Every row gives one point. Each copy is the shape, with its points in the same order, stretched, turned, moved and blurred by noise. Say if it was mirrored as well.

Shape, 8 rows:
[[-2.00 -1.95]
 [ 4.01 -1.33]
 [-1.69  0.59]
 [ 0.16 -0.45]
 [ 1.74 -1.20]
 [ 0.39  0.47]
 [-0.16  1.40]
 [-0.33  1.66]]
Copy 1:
[[-1.13 -3.45]
 [ 5.28 -1.88]
 [-2.23  0.30]
 [ 0.26 -1.04]
 [ 2.67 -1.85]
 [-0.10  0.29]
 [-1.36  1.53]
 [-1.42  1.99]]
Copy 1 is: only turned
Copy 2 (8 x 2):
[[-0.06 -3.08]
 [-3.43 -0.24]
 [ 2.78 -1.15]
 [-0.03 -1.34]
 [-1.45 -0.94]
 [ 1.22 -0.55]
 [ 2.27 -0.37]
 [ 2.92 -0.30]]
Copy 2 is: mirrored
Copy 3 (8 x 2):
[[-1.43 -2.70]
 [ 5.20 -0.67]
 [-1.95  0.06]
 [ 0.57 -0.63]
 [ 2.70 -1.07]
 [ 0.57  0.29]
 [-0.58  1.20]
 [-0.86  1.32]]
Copy 3 is: only turned

Shape, 7 rows:
[[-1.52  1.00  3.37]
 [-1.48 -2.08  1.51]
 [-1.04 -1.46  1.58]
 [ 2.97 -0.54 -0.30]
 [-0.29 -1.30  2.89]
 [-0.44 -1.13 -1.97]
 [ 2.72 -0.81 -2.14]]
Copy 1 (7 x 3):
[[-2.68 -4.41  0.06]
 [-3.33  0.29  1.20]
 [-2.76 -0.56  0.50]
 [-0.43  0.26 -3.71]
 [-3.52 -1.32 -0.80]
 [-0.08  0.77  0.65]
 [ 0.78  1.18 -2.83]]
Copy 1 is: only turned
Copy 2 (7 x 3):
[[-1.94  3.51 -1.25]
 [ 1.56  3.17 -0.19]
 [ 1.21  2.64 -0.61]
 [ 1.24 -1.33 -2.02]
 [ 0.35  3.19 -1.79]
 [ 1.91 -0.15  1.77]
 [ 2.00 -2.46 -0.56]]
Copy 2 is: only turned
Copy 3 (7 x 3):
[[ 2.66  1.96 -0.82]
 [ 0.96  0.46 -3.11]
 [ 1.42  0.23 -2.45]
 [ 0.27 -1.69  1.54]
 [ 2.22 -0.20 -1.86]
 [-1.28  0.39 -1.06]
 [-0.90 -1.41  1.61]]
Copy 3 is: mirrored

Shape, 7 rows:
[[-0.71  1.87 -2.25 -4.09]
 [ 1.53 -1.74  0.37 -0.21]
 [ 0.60  1.89 -2.78 -2.56]
 [-1.20 -1.99 -1.21  0.66]
 [ 0.31 -1.11  1.39  2.97]
 [ 0.99 -0.04  2.16  0.57]
 [-0.10 -0.93  1.73 -0.03]]
Copy 1, 7 rows:
[[ 2.20 -4.47 -1.21  1.06]
 [-1.01  2.73 -1.08  1.76]
 [-0.27 -3.09 -1.69  0.45]
 [ 0.77  2.67 -3.02  0.20]
 [-0.96  4.15  0.03 -0.79]
 [-0.15  1.75  1.41  0.85]
 [ 1.12  1.75  0.42  1.05]]
Copy 1 is: mirrored
Copy 2:
[[-1.58 -3.28 -1.38  2.65]
 [ 0.74 -0.99 -0.27 -3.71]
 [-0.80 -3.53 -0.01  1.30]
 [-1.50  0.08 -0.14 -0.26]
 [ 2.91  0.52  1.21 -2.80]
 [ 3.64 -0.73 -0.06 -3.07]
 [ 1.93 -0.28 -0.72 -2.13]]
Copy 2 is: only turned

Shape:
[[-2.03 -3.16  1.48  2.38 -0.99 -2.03]
 [-1.48 -3.70 -2.87 -1.81 -0.32 -1.44]
 [-1.47 -1.57  1.54 -1.33  1.84 -0.67]
 [-1.22 -1.77  2.11  1.22  0.41 -2.10]
 [ 0.03  0.40  0.13 -2.60 -1.19  1.02]
 [-0.29  0.55  0.88  2.07 -1.07 -0.42]
 [-0.02 -0.17 -0.27 -1.61  0.82  0.65]
 [-2.44  0.20  0.31 -0.03  0.84 -3.18]
 [ 2.29  2.84  0.33 -0.68  2.31 -4.01]
 [-0.02 -0.23 -2.18  0.42 -0.49 -0.14]]
Copy 1:
[[ 1.92  1.42 -0.83 -3.35  2.72  1.93]
 [-0.50 -0.07 -2.50 -1.72  0.63 -3.82]
 [ 0.39  1.94  2.42 -1.73  1.73 -1.84]
 [ 1.45  2.10  1.42 -3.07  1.78  1.24]
 [ 0.80 -1.79  0.71  0.18 -0.16 -2.53]
 [ 1.46  0.59  0.01 -0.61  0.88  2.86]
 [-0.47 -0.20  1.08 -0.11  0.26 -1.89]
 [ 2.18  3.46  0.17 -0.99  0.17  0.24]
 [ 0.37  3.04  3.99 -1.84 -2.85  2.18]
 [-0.08 -0.11 -1.52  0.37  0.41  0.04]]
Copy 1 is: only turned
Copy 2:
[[-0.12  2.06 -2.24 -2.64 -1.82 -2.34]
 [-4.88  0.33 -2.81 -4.47 -1.14 -0.77]
 [-1.12  0.38 -1.13  0.45 -2.03 -1.04]
 [-0.15  1.63 -1.21 -0.84 -1.33 -2.33]
 [-0.01 -1.65  0.91 -0.63  0.04 -0.71]
 [ 1.80  1.07  0.39 -0.83 -0.31 -0.88]
 [-0.72 -0.41 -0.14 -0.16 -0.42  0.64]
 [-1.25  2.43  0.35 -0.55 -1.65 -1.44]
 [ 0.19  2.26  1.88  1.60  2.79 -2.08]
 [-0.90  0.50 -0.62 -2.16 -0.25  0.58]]
Copy 2 is: only turned
Copy 3:
[[-2.30 -4.00  2.88  2.60  3.60 -1.13]
 [-0.85 -2.76 -3.65 -2.37  2.11 -1.93]
 [-2.24 -2.52  0.52 -1.79 -0.91  1.17]
 [-1.64 -2.60  2.94  0.92  1.92  0.99]
 [-0.29 -0.33 -2.59  0.22 -1.81  0.66]
 [-0.39  0.73  2.41  3.21  0.96  0.26]
 [-0.43  0.23 -1.09 -1.24 -2.03  0.45]
 [-1.62  0.27 -0.16  0.08  3.20  2.92]
 [ 3.12  4.06  2.09 -2.53  0.88  5.16]
 [ 0.53  1.48 -1.05  0.34  0.66 -1.01]]
Copy 3 is: mirrored
Copy 4 (10 x 6):
[[-1.66  1.34  1.52 -0.07 -1.47 -6.43]
 [-2.31  2.58 -1.76 -4.85 -1.09 -2.73]
 [ 1.16 -0.62  1.37 -2.59 -0.56 -2.22]
 [-0.46 -0.50  1.81 -0.44 -0.49 -5.04]
 [ 1.12  1.34 -1.32 -0.36  2.66  1.76]
 [-0.95 -0.72  0.46  2.81  1.08 -1.10]
 [ 0.78 -0.33 -0.78 -1.35  0.48  1.31]
 [-2.39 -0.93  2.09 -2.72  1.36 -2.89]
 [-0.25 -5.53 -0.69 -1.48  3.42 -0.64]
 [-2.22 -0.21 -1.91 -0.09 -0.10  0.78]]
Copy 4 is: only turned

Shape, 11 rows:
[[-2.03 -0.63 -0.08 -2.45  2.93  2.22  1.17  0.24]
 [-0.42  1.03  1.19  1.96  0.59 -2.10 -0.62  1.20]
 [ 1.89 -0.67 -0.24  1.07 -2.86  0.10  0.91 -1.21]
 [-1.04  0.57 -3.09  0.96  2.17 -1.38 -0.25  3.17]
 [-1.25  0.87 -0.14  0.68  2.40  3.06 -0.50  2.53]
 [-0.44  1.76  0.15  0.86 -0.30  1.10 -0.63 -1.38]
 [ 1.09 -0.08 -1.54  1.48  0.28  0.54  1.95 -2.89]
 [-1.20  2.89 -1.48  0.67 -0.20  1.10  1.75 -1.06]
 [ 2.82  1.85 -1.83 -0.03 -0.69 -1.41 -2.08 -0.78]
 [ 2.25 -1.19 -2.69  1.44 -1.92  3.58  0.68  1.16]
 [ 1.74  3.14  0.88 -0.57  0.96  0.29  3.79  1.02]]
Copy 1, 11 rows:
[[ 1.66 -1.49 -3.70  2.09 -2.46  0.13 -0.36 -1.82]
 [ 2.31  1.11  0.15 -3.33  0.59 -1.81  0.21  1.26]
 [-2.96 -0.23  0.02 -0.79  0.52 -1.05  1.23 -0.24]
 [ 3.60  0.17 -0.92 -0.84  2.02 -1.74 -3.33 -0.28]
 [ 4.64 -2.06 -2.50  1.23 -0.57 -1.28  1.24  2.46]
 [ 0.72 -1.81  0.17 -0.62 -3.03 -2.48  0.72  1.52]
 [-1.89 -3.62 -1.37 -1.87 -2.29 -2.61 -0.27 -1.58]
 [-0.50 -3.36 -1.45 -0.05 -2.74 -3.53 -1.09  1.89]
 [-0.68 -2.14  3.80 -1.30 -0.70 -0.29 -3.92  0.14]
 [-1.02 -2.64 -1.14  2.33  2.20 -0.97  1.51  0.42]
 [-1.18 -3.86 -3.26 -0.83 -0.58  0.54 -2.00  3.63]]
Copy 1 is: only turned
Copy 2 (11 x 8):
[[ 0.75 -0.90  1.01  2.49  0.90  3.49  1.86  4.14]
 [ 1.82  0.31 -0.46 -0.17 -1.32  0.14  0.14 -2.53]
 [-0.90  0.58  0.57 -2.03 -1.96 -2.22 -0.37 -0.07]
 [ 0.75 -1.07  3.87  1.52  1.78  0.71  0.14 -1.76]
 [ 1.38 -0.69  1.08  1.22  2.21  0.57  3.30  0.05]
 [ 0.36  0.73 -1.97 -0.65 -0.10  1.42  0.73 -0.38]
 [-1.66  1.64  0.17 -2.50 -1.35  2.21  1.35  0.72]
 [-2.24 -1.31 -0.96  0.09 -0.09  2.99  0.13  0.33]
 [-1.02  3.01 -0.52 -0.19 -0.44 -0.22 -1.49 -2.03]
 [-1.32  0.19  2.62 -1.81  1.61 -4.73  1.93  0.29]
 [-3.59 -0.46 -0.90  2.48 -2.22  0.60  1.77  0.25]]
Copy 2 is: only turned
Copy 3 (11 x 8):
[[ 1.30 -0.06 -2.48  2.83 -1.64 -1.67 -0.34  0.42]
 [ 0.89  3.16  3.42 -1.35  2.22  0.67  1.46 -0.74]
 [-1.30  0.48  2.01 -2.05  0.47  0.96 -2.38  2.82]
 [ 0.74  6.27 -2.05 -0.15  0.98  0.80  0.94 -2.33]
 [ 0.73  3.72 -1.08  0.66 -2.88 -0.09  1.10  0.95]
 [-0.32 -0.76  1.02 -2.01 -0.52  0.69  1.57  2.41]
 [ 0.14  0.11  0.06 -2.72 -0.16 -2.77 -1.24  2.59]
 [ 1.11  0.75 -0.47 -1.14  0.49  1.08  1.43  3.36]
 [-1.36  0.38  0.49 -4.58  0.06  3.17 -0.51 -2.19]
 [-1.86  4.23 -1.91 -1.66 -3.32  1.13 -3.21  3.64]
 [ 3.78  2.16  2.97 -1.17 -0.20  0.98 -2.91  1.09]]
Copy 3 is: only turned
